Rows are points. Any point is a mix of the corners, with weights that add up to 1. It lies inside the corners' shape when no weight is negative. Is each point inside? If not, which corners have a negative weight?

Corners:
(1): [-24  26]
(2): [31  6]
(3): [ 15 -49]
Points:
[-9 40] -> outside (3)
[ 1 32] -> outside (3)
[ 28 -41] -> outside (1)
[ 17 -35] -> inside

Corners:
(1): [ 23  15  17   1 -45   9]
(2): [ 18 -27  53   3  14 -11]
(3): [30  5 34  1 -8 67]
(4): [-20   1  64 -23 -33  48]
(5): [-16  53 -35  25  47 -18]
(6): [-46   9 -53  76  53 -56]
(7): [  8 -28  11 -38 -19  40]
Points:
[-12   9  -2  21   8 -13] -> outside (3)
[-5 13 -1  4 -7 20] -> outside (2)
[-8 17 12  2  6 17] -> inside
[-32  18 -17  20  -9 -12] -> outside (2, 3)
[12  2 28 24 -7 18] -> outside (5, 7)
[ 4 -1  6  8 12 -1] -> outside (4)
[ 33 -31  74 -36 -28  45] -> outside (5, 6)

Corners:
(1): [ -5   0 -46  36  -1  -2  17  -1  14]
(2): [-13   0  93 -57   9 -22   5  -2  -3]
(3): [ -4  -8  66  -5 -23  -4 -59   3   0]
(4): [  5  45 -60  -7  29  24  19  36  54]
(5): [29 23 -3 -4 -7 32 31 -6 46]
(6): [-12  17   2  35 -22  26  25  45   2]
(7): [ 39  31  61 -54 -34  -3  -7  -1 -58]
(8): [ 38  13 -13  13  57   3   6  46  30]
(9): [-68 -89  -9   5 -42   6 -26  19 -18]
(10): [-86 -54 -11  32 -19  46 -37   1 -39]
Points:
[-12  -6  37  -6  -8   5 -27  19 -10] -> outside (1, 5)
[-16  -7  -4  12  -5  19  -1  10   0] -> inside
[-9 -3 -8  5  0  8 11 16  5] -> outside (3)
[-14  -7 -11  20 -14  18  -4  21   2] -> outside (2)
[ 23  32   5 -11   2  18  24   8  14] -> outside (3, 9)

Corners:
(1): [ -7  -6   3 -61   1  12  -9 -20 -48  32  22   9]
(2): [  4   3 -57 -22   9  50  -3   1 -33  64  54  17]
(3): [ 30  58   5 -10  28   6 -50 -14  -4  21  28  12]
(4): [-61  30   0 -26  23 -22   5  46  36 -38 -45 -67]
(5): [ -9   5  61   1  21   2  39 -13  32  25 -69  12]
(6): [ 23 -18 -31 -39  30  37  -1  34 -40 -61   2  -5]
(7): [ 91  80  14 -15 -74  42 -67  27   0  17 -64  28]
(8): [-37 -42  14   1 -15 -48  87 -12 -11 -37   2 -24]
(9): [-38 -34 -20   0  31 -23   6  -9 -35  20 -37 -58]
(10): [ -1  29 -32 -20  -7  74 -54 -27 -27  49   5  38]
(11): [  8  11 -70 -41  34  13  -3 -35 -14  36  34  18]
(12): [-37  40  46  -5  -7 -34  46  -3 -20  14 -57   0]
(13): [ 15   9 -10   2 -10 -13 -10  42  16 -11 -10  28]
Points:
[ 21  44 -35 -27   2  60 -58  -7  -5  58  23  34] -> outside (6, 8, 9, 12)
[ 10  20 -20 -22  18  20 -29  -2 -10  21   1   4] -> outside (8, 12)
[  3  17  -2 -29  -2  15  -7  -4 -20  19  -8   2] -> outside (13)
[ -6  18 -10 -16   4   1  -7   9  -9   7  -7   0] -> outside (5)
[ -1  -6 -12 -17  10  -6  15   0 -10  -4   2 -11] -> outside (10, 12)
[-16   7   2 -13   5  -7  15   0 -20  12 -18  -6] -> inside
[-17   2  -9 -16  13  -2  12   2 -12   8  -5  -3] -> outside (7)
[ 11  20 -14  -6   1   6  -5   2 -20  14   4  15] -> outside (1, 4, 5)
